Every row gives one point. The points of each table are mixes of a few directions, plus a little noise. Count the directions of each table, and those that both share. Where both have some left over, give the other angles between the two spaces (their principal angles), to ten degrees, smallest first.

First, 7 rows:
[[-22 -30 -28]
 [ 22  11  12]
 [-48  -7 -12]
 [ 46  19  21]
 [ 30  22  22]
 [-24 -52 -47]
 [ -3  36  31]]
Second, 4 rows:
[[ -5   6   5]
 [ 22 -28 -21]
 [ 25 -32 -24]
 [-43  53  41]]
Directions: first 2, second 1, shared 1

First (7 x 8):
[[  22    0   -9   18    1   20    2   65]
 [  20   26   -9    2    4   -8   21   35]
 [   4   34   -3  -16    3  -32   26  -22]
 [ -20  -33   10    2   -4   16  -27  -27]
 [  38   45  -17    6    6  -13   37   68]
 [ -52  -39   22  -22   -6   -7  -33 -117]
 [ -12  -33    6    9   -4   24  -26   -3]]
Second (8 x 8):
[[-24  36 -18 -49  25 -45 -11 -55]
 [ 25 -28   7  76  -8  28 -10  30]
 [ 33  15  22  42 -26 -10  59   0]
 [ 35  23   7  32 -14  -8  47  27]
 [-18  -7  -4 -26   6   2 -18 -11]
 [ -9 -21 -19  29  26  11 -61   0]
 [  5   0  -2 -15  -4  14   7  40]
 [-48 -19   8 -89  -5   7 -14 -30]]
Directions: first 2, second 4, shared 2

First (11 x 11):
[[-20 -17  14 -37   4  19  19   7   2 -10  -5]
 [ -6 -23  28 -25 -29 -43  26 -42  22  49 -53]
 [-13  -9   5 -49  15  25  -6 -17  15 -25 -16]
 [ 33  36 -15  69 -21 -18  -5  14  18  26 -12]
 [ 41  47 -44  60  14   1 -60  -6  -4 -20  26]
 [-28 -31  23 -55  -6  -9  25 -24 -20  18   2]
 [ 15  13 -37  53  40  13 -52  32 -47 -55  77]
 [ -9  13  20 -36 -43   0  49 -20  14  62 -32]
 [-21 -20   3 -25  26  30   2  26 -17 -41  27]
 [-21 -40  15 -16  22   2   3  18  -2 -35   0]
 [ 28  31 -11  60 -23 -19   0  12  17  29 -14]]
Second, 8 rows:
[[ 24  52  36  50 -23  74  23  52 -19  11   5]
 [  8 -50   1 -15  19 -39 -11 -25 -13 -34 -12]
 [-22   7 -10 -21  10  -5 -27 -25  14  10   8]
 [ 24  58  38  64 -36  31   1  11 -22  55   3]
 [  3  38  -4  13  -9  30  -2   8 -45  20  52]
 [-20 -28  -1   2  28 -16 -25   7  34 -30 -14]
 [-11 -45 -41 -22   4 -57  31  13  34 -15 -17]
 [ -6 -31 -20 -73   7 -19  10 -41  17 -18 -25]]
Directions: first 5, second 6, shared 4; angles 60

First (11 x 18):
[[-45 -43 -10  24 -18  16  23   5  21 -33 -41 -19 -63 -58 -37  22 -15   0]
 [-34 -38 -10  24  -2  11  14   2  16 -30 -26 -21 -52 -44 -27   5  -8  -1]
 [ 46  73  23 -56 -49  -6  -4   3 -20  64  14  54  81  63  32  42  -5   5]
 [-27 -23  -5  11 -18  12  16   4  13 -18 -28  -8 -37 -35 -24  20 -11   1]
 [ 35  43  12 -30  -8  -9 -12  -2 -16  36  23  27  55  47  27   4   5   2]
 [-23 -18  -4   8 -19  10  15   4  11 -13 -25  -5 -31 -30 -20  21 -11   1]
 [-35 -56 -18  44  38   5   3  -2  16 -48 -10 -42 -61 -48 -25 -32   4  -4]
 [ 43  57  18 -41 -20 -10 -11  -1 -20  49  24  38  70  59  33  15   3   3]
 [ 21  24   7 -16  -3  -6  -8   0 -10  20  15  15  31  27  16   0   4   1]
 [ 40  21   2  -3  54 -21 -31  -8 -19  12  52  -3  47  49  36 -57  25  -3]
 [-20 -41 -14  36  44  -1  -4  -4   9 -38   3 -35 -41 -29 -12 -41   9  -5]]
Second (11 x 18):
[[ -15  -28   -9   23   27    0   -2   -2    6  -25    0  -23  -28  -20
    -9  -24    5   -3]
 [  59  113   39  -95 -109    0    8    8  -26  102   -2   94  114   84
    37   99  -21   10]
 [   9   16    6  -14  -16    0    1    1   -4   15    0   14   17   12
     6   15   -3    1]
 [ -12  -22   -8   19   22    0   -2   -2    5  -20    0  -19  -23  -17
    -7  -20    4   -2]
 [ -27  -53  -18   45   51    0   -4   -4   12  -48    1  -44  -53  -39
   -17  -47   10   -5]
 [ -26  -50  -17   42   48    0   -4   -4   11  -45    1  -41  -50  -37
   -17  -44    9   -4]
 [  14   28   10  -23  -27    0    2    2   -7   25   -1   23   27   20
     9   24   -5    3]
 [ -20  -39  -13   33   38    0   -3   -3    9  -35    1  -32  -39  -29
   -13  -34    7   -4]
 [  -9  -17   -6   14   16    0   -1   -1    4  -15    0  -14  -17  -13
    -6  -15    3   -1]
 [   6   12    4  -10  -12    0    1    1   -3   11    0   10   12    9
     4   10   -2    1]
 [  21   40   14  -34  -39    0    3    3   -9   36   -1   33   40   30
    13   35   -7    4]]
Directions: first 2, second 1, shared 1

First (8 x 24):
[[   8   -4    3  -14  -10  -10    5   39  -13    4   -7    8   27   12
    -6   -3   10   37   13   -7  -39   -2   23  -11]
 [  25  -12    8  -41  -29  -28   15  117  -38   12  -21   24   82   37
   -17   -8   31  110   38  -22 -116   -5   70  -33]
 [  -6    3   -2   10    7    6   -4  -27    9   -3    5   -6  -19   -9
     4    2   -7  -25   -9    5   27    1  -16    7]
 [ -15    7   -5   24   17   16   -9  -69   22   -7   12  -15  -48  -22
    10    5  -18  -65  -23   13   68    3  -41   19]
 [   9   -4    3  -14  -10  -10    5   39  -13    4   -7    8   28   13
    -6   -3   10   37   13   -8  -39   -2   24  -11]
 [ -20   10   -7   33   23   23  -13  -94   30  -10   16  -19  -66  -29
    14    6  -25  -88  -31   17   93    4  -56   26]
 [  10   -5    3  -15  -11  -11    6   44  -14    4   -8    9   31   14
    -6   -3   12   42   14   -9  -43   -2   26  -12]
 [ -11    5   -4   18   13   12   -6  -50   16   -5    9  -11  -35  -16
     7    3  -13  -47  -17   10   50    2  -30   14]]
Second, 10 rows:
[[ 65  61   8 -37 -20  19  58  17  -3   0  54  11  60  15 -46  23   2  18
   41  -3  16  37  35 -16]
 [ 82  91   9 -38 -17  37  76 -20  10  -5  84   6  53   7 -60  35  -8 -17
   44   4  67  54  23 -11]
 [-48 -60  -4  17   6 -28 -45  32 -13   5 -57   0 -20   2  35 -23  10  29
  -21  -6 -62 -35  -3   1]
 [ 62  72   6 -25 -10  32  58 -27  11  -5  68   3  34   2 -45  28  -9 -23
   31   5  63  43  11  -5]
 [ 40  38   5 -23 -12  11  36  11  -2   0  33   7  37   9 -29  14   2  11
   26  -2   9  23  22 -10]
 [-56 -47  -8  37  20 -10 -49 -33   9  -2 -40 -13 -61 -18  40 -17  -7 -32
  -39   6   6 -28 -39  18]
 [-30 -35  -3  13   5 -15 -28  11  -5   2 -32  -2 -18  -2  22 -13   4   9
  -15  -2 -28 -20  -7   3]
 [-43 -44  -5  22  11 -16 -39   0  -2   1 -40  -5 -34  -7  31 -17   2  -1
  -25   0 -24 -27 -17   8]
 [-48 -52  -5  22  10 -21 -44   9  -5   3 -48  -4 -32  -5  34 -20   4   8
  -26  -2 -36 -31 -14   7]
 [-24 -25  -3  13   6  -9 -22  -1  -1   1 -22  -3 -20  -4  17  -9   0  -2
  -14   0 -12 -15 -10   5]]
Directions: first 1, second 2, shared 1

First, 8 rows:
[[  5 -15   7  24 -15  20  -2  -1   7 -12   5   7  32 -18  35 -24  10  15
  -31   3 -14 -15   5   6 -31   0   6 -19  -3  42  16   0]
 [  8  21   9 -22  18   0  -2  -9 -10  15  16 -10 -21  17 -38  26 -17 -21
   18  -1  13  23  -7  -5  20  -6  -5  12 -12 -28   1 -14]
 [-13   6 -17 -19   9 -30   4   8  -3   7 -17  -3 -32  14 -24  16  -3  -7
   33  -3  11   5  -1  -5  31   4  -4  20  12 -41 -25   9]
 [-44 -55 -51  36 -38 -43  10  36  23 -33 -70  26  14 -30  75 -52  45  50
   -4  -1 -23 -60  19   8 -13  23   9  -4  53  20 -41  55]
 [ 12  35  14 -37  29  -3  -3 -13 -15  25  23 -17 -36  29 -62  44 -27 -35
   31  -2  21  37 -12  -8  35  -9  -8  20 -18 -48   0 -21]
 [ -2  -4  -2   3  -3  -1   1   1   1  -2  -3   1   2  -2   6  -4   3   3
   -2   0  -2  -4   1   1  -2   1   1  -1   2   3  -1   3]
 [ 15 -40  22  65 -40  58  -5  -2  18 -32  15  17  89 -49  95 -66  27  41
  -86   8 -37 -38  12  17 -87  -1  15 -53 -10 115  46  -2]
 [ 17  49  19 -50  40  -3  -4 -20 -21  34  32 -23 -49  40 -86  60 -38 -47
   42  -3  29  51 -17 -12  47 -13 -12  27 -26 -64   2 -30]]
Second, 11 rows:
[[ 21  -2  26  19  -7  40  -5 -12   1  -5  29   0  37 -14  21 -15  -1   3
  -39   3 -10   1   0   6 -37  -8   5 -23 -21  48  35 -18]
 [-10  35 -15 -54  34 -45   3   0 -16  28  -8 -16 -73  41 -81  56 -24 -35
   70  -6  31  33 -11 -14  71   0 -13  43   5 -94 -36  -1]
 [  0 -16   1  21 -15  12   0   3   7 -12  -3   8  26 -16  33 -23  11  15
  -24   2 -12 -16   5   5 -26   2   5 -15   2  34  10   4]
 [-39 -23 -47  -1 -11 -57   9  28  10 -11 -58  11 -27  -2  15 -11  21  20
   34  -4  -1 -28   9  -1  27  18   0  20  43 -34 -50  41]
 [ 40  44  48 -26  30  44 -10 -33 -19  26  64 -21  -4  22 -57  40 -37 -41
   -5   1  16  49 -16  -5   3 -21  -6  -2 -49  -7  41 -49]
 [-30 -45 -35  35 -33 -24   7  26  19 -29 -49  21  22 -28  68 -47  36  42
  -14   0 -21 -49  16   7 -21  17   8 -10  38  30 -23  39]
 [ 46  18  57  13   5  74 -11 -31  -7   6  67 -10  47  -8   0   0 -19 -15
  -54   5  -6  24  -8   5 -47 -20   3 -33 -50  59  65 -46]
 [ -4  28  -7 -40  26 -29   1  -2 -12  22  -1 -12 -51  31 -60  42 -20 -28
   49  -4  22  28  -9 -10  51  -2  -9  31   0 -66 -23  -4]
 [-43 -30 -53   3 -16 -61  10  32  12 -15 -65  15 -25  -5  25 -18  27  26
   32  -4  -4 -35  12   0  24  20   1  19  49 -30 -54  47]
 [ 30  -7  38  34 -14  62  -7 -17   4 -10  40   2  61 -24  39 -28   2   9
  -64   6 -18  -3   1  10 -60 -11   8 -39 -30  78  53 -25]
 [-12  -3 -14  -6   0 -19   3   8   1   0 -16   2 -14   4  -4   3   3   2
   15  -2   3  -4   2  -1  15   4  -1   9  12 -18 -17  11]]
Directions: first 2, second 2, shared 2

First (10 x 32):
[[ 63  22  66 -37 -32 -49 -33  -6 -63 -19 -19 -83   2  69  30 -25   6 -33
  -25   9 -27  15 -40 -15 -15 -15 -55   7  38  12  68  -7]
 [ 53  36  75 -46 -19 -65 -42  -7 -55 -17 -33 -93  11  72  24 -39  16 -53
  -33  25  10  33 -43   0 -35 -11 -47  26  29   7  71 -26]
 [-37 -33 -63  40   8  59  40   5  41  12  32  80 -14 -61 -18  38 -16  49
   31 -27 -22 -33  35  -6  34   7  34 -31 -20  -3 -57  29]
 [ 24  23  42 -27  -3 -41 -28  -4 -27  -8 -21 -54  10  40  10 -27  11 -35
  -20  19  17  23 -24   6 -25  -6 -23  22  12   2  38 -21]
 [ 18 -36 -27  24 -32  46  31   1  -7  -5  36  35 -24 -21  13  41 -25  47
   24 -37 -79 -41  14 -39  46  -4 -11 -48  17  11 -14  49]
 [-12  18  12 -12  17 -23 -16   0   6   4 -18 -16  11   8  -7 -18  13 -24
  -12  20  42  21  -6  21 -23   3  10  26 -10  -5   5 -25]
 [-40  -9 -36  20  25  22  15   3  38  13   5  46   2 -37 -20   9  -1  14
   10  -1  26  -4  21  12   3   9  35   2 -25 -10 -41  -3]
 [-33 -16 -41  24  15  32  22   4  34  10  15  51  -6 -40 -15  20  -5  25
   18 -11   4 -14  23   4  15   8  28 -10 -17  -5 -40  12]
 [-49 -13 -48  26  27  33  22   6  49  17  10  61  -1 -51 -25  14  -2  22
   18  -4  28  -9  28  15   8  13  43  -1 -31 -10 -51   0]
 [ 15   8  21 -13  -7 -16 -11  -2 -16  -5  -8 -26   1  21   7 -10   4 -13
   -8   7  -2   9 -13  -2  -9  -2 -13   6   8   1  19  -7]]
Second (11 x 32):
[[ -13    7   15  -16   -3   34    8  -15  -10   13   19  -30   -9   12
    -9   13    9   -9   33   -8  -32   -4  -19   36  -25   11   19   17
    60   15   54  -32]
 [ -38   11   -1   -8   22   20    5   -7   18   18    5   -6    3   -5
   -22    2   14  -14   22    7   18    9   -5   45  -29   15   36   28
    22    2   20  -39]
 [ -38   20    0   18  -21   47   33  -57  -36   66   40  -75  -13    8
    45   14   -3  -21   48   -6   43   -5   25   24  -27  -42  -18  -15
   -17   23   22  -61]
 [ -18    1  -10   16  -13   32   23  -25  -14   31   25  -21  -10   -5
    21   15   -7    1   27  -10    7  -10   17    4   -2  -20   -6  -17
   -10   11    0  -18]
 [  57   -3   10  -10   19 -109  -55   56   23  -67  -71   53   31    6
   -14  -48    0   -1  -95   31   36   28   -8  -55   31   11  -26    8
   -65  -36  -61   65]
 [ -24   16   16   -8  -13   44   18  -38  -27   38   30  -63  -11   17
    14   13    7  -19   44   -7   -5   -3   -7   38  -33  -10    3    9
    40   23   55  -54]
 [  24  -10   -8    3    8  -41  -19   30   17  -32  -27   43   11   -9
    -9  -15   -7   11  -40    7    6    5    2  -32   25    7   -8   -6
   -32  -17  -40   42]
 [   2    3   21  -16  -18   33    9  -17  -26   10   24  -40  -13   21
     3   16    3   -6   34  -15  -51  -11  -20   21  -17    4    2    4
    65   19   60  -23]
 [  34  -29  -28    8   30  -67  -31   68   57  -69  -51  114   20  -34
   -39  -22   -7   35  -72   11    0    5    5  -53   51   30   10   -4
   -54  -38  -87   87]
 [  35  -15    9   -8  -12  -12  -10   18   -7  -32   -5   16   -4    8
    -5    3   -7   15  -14  -11  -54   -9  -15  -25   22   11  -11   -9
    26    0    8   36]
 [ -22   -3  -23   22    0   18   19  -13    5   22   12    8   -3  -20
    12    7   -8    8   11   -3   29   -6   26   -4    7  -17   -1  -16
   -37   -1  -31   -4]]
Directions: first 2, second 4, shared 2
